Every row gives one point. The ring and each string are closed loops that go straight from each point to the next, and from the last back to the first. Before rounding, they use only three directions, however many columns there are. Count how often each string passes through the ring. Passing back the other way cancels.

Ring (7 x 4):
[[ 23  13 -28  62]
 [ -7  26  12  64]
 [-35   6  53  32]
 [-26 -35  42  -8]
 [  4 -56   3 -18]
 [ 33 -52 -35  -2]
 [ 42 -16 -50  40]]
String (21 x 4):
[[ 49 -62 -61  -6]
 [ 63 -61 -35  -4]
 [ 68 -57 -20   0]
 [ 63 -71 -60 -12]
 [ 21 -54 -76  -3]
 [  7 -33 -50  12]
 [  5 -19 -13  22]
 [ 33 -23 -13  26]
 [  5 -17 -40  28]
 [ 20 -12 -64  39]
 [ 49  -4 -73  55]
 [ 54   1 -68  62]
 [ 18   1 -68  53]
 [  3  -7 -39  38]
 [ 16 -11 -25  36]
 [ 63 -14 -18  43]
 [ 90 -21 -57  47]
 [ 61 -26 -23  31]
 [ 36 -26 -20  24]
 [ -5 -23 -34  18]
 [ 18 -46 -68   4]]
Times through: 0
String (24 x 4):
[[ 10 -64  51 -29]
 [ 29 -39  27   4]
 [ 11 -38   2   3]
 [-13 -45 -36  -7]
 [  4 -50 -46  -7]
 [ 12 -28 -17  16]
 [ 51 -34 -11  19]
 [ 90 -39 -41  27]
 [ 42 -20 -22  32]
 [  5 -12 -30  32]
 [ -6  -1 -53  42]
 [ 24  24 -60  78]
 [ 50  23  -3  78]
 [ 27  23   9  71]
 [ -4  54  16  94]
 [-48  39   5  69]
 [-49  41  37  66]
 [-22  34  90  61]
 [ -4   3  62  36]
 [-29   6 108  28]
 [-52  -9  84   9]
 [-60 -19  28   2]
 [ -8 -19   9  17]
 [ 10 -37  44   0]]
Times through: 0

Ring (7 x 9):
[[ 26   9  31  29 -28  21  28  -1  17]
 [  7   8  28  19   3   2  20 -31 -27]
 [-19  -5  12  -7  55 -15  10 -38 -56]
 [-38 -19  -5 -31  73  -9   1 -17 -34]
 [-33 -22  -8 -31  53   8   3  10   8]
 [ -6 -19   0 -15  23  23  14  36  43]
 [ 27  -4  20  17 -16  29  27  34  49]]
String (16 x 9):
[[-65 -25 -19 -50  68   4 -10 -12  -9]
 [-47 -15  -6 -31  47   4  -2 -19 -14]
 [-18 -11   6 -12  40   2   9 -10 -14]
 [ -7 -16   6 -13  77 -14  14  -5 -39]
 [-10  -8  11  -5  41  -2  13 -14 -24]
 [-17   1  15   0   5  10  10 -27 -11]
 [-15  12  26  12   3  -2  11 -59 -48]
 [  9   5  28  16  46 -21  21 -45 -73]
 [  4   3  25  12  50 -21  19 -45 -72]
 [-16   4  21   4  50 -23  11 -64 -83]
 [-16 -10  10 -12  88 -28  11 -38 -78]
 [-15 -16   4 -17  83 -18  11 -14 -49]
 [-46 -27 -12 -43 121 -28  -2 -24 -68]
 [-61 -30 -20 -53 105 -15  -8 -16 -41]
 [-27 -30 -11 -37 101 -12   6  11 -25]
 [-39 -32 -16 -44  97  -8   0  10 -18]]
Times through: 0
